Each row of a before or after table is a point. The points were changed in one or more steps. Then noise was added and the rows were shuffled. The steps act on how far a point lies along the listed directions, d1 being the first. What was done? A step turns or swaps two directions, mirrors them in a line or flattens them onto one, adds a multiple of one to another, or multiplies one. Angles are multiples of 10 degrees, from the lower direction toward the higher: turns from -170 to 170, lines from 10 to 170 but not 90. Use the fewest steps. Two steps may share a direction if one is a turn and the other turns, adds or multiplies; they go together, in the order done. Otherwise the lowest direction goes first.

Directions:
(1): [ 2.0 -3.7  2.5]
(2): [1.8 3.2 3.3]
Before (14 x 3)
[[-0.6 -4.8 -4.9]
 [-0.9  2.2 -1.9]
 [-1.6 -1.6 -4.5]
 [-0.2 -3.0  0.1]
 [-3.7 -4.4 -0.7]
 [-1.4 -4.2 -2.6]
 [-1.9  5.8 -1.6]
 [-2.3 -0.5 -2.3]
 [-1.1 -1.5 -0.9]
 [-4.0 -0.7 -4.1]
 [-1.8 -5.2 -2.0]
 [ 0.2  2.7 -0.8]
 [-2.9  6.0 -3.0]
 [ 0.7  0.6  1.0]]
After (14 x 3)
[[-3.7 -2.5 -3.9]
 [-0.6 -4.9 -1.3]
 [ 0.3 -2.8  1.0]
 [-0.3  2.4 -1.7]
 [-0.9 -1.8 -0.3]
 [-1.1 -3.2 -3.9]
 [ 0.4  1.1  0.8]
 [ 0.5 -6.2 -3.5]
 [-2.8 -5.0  0.6]
 [-0.8 -5.8 -0.4]
 [-2.8  4.4 -3.1]
 [-2.1 -1.6 -2.1]
 [-3.9  4.3 -4.7]
 [-1.2  1.4 -2.6]]
Steps: turn d1 and d2 by 20 degrees
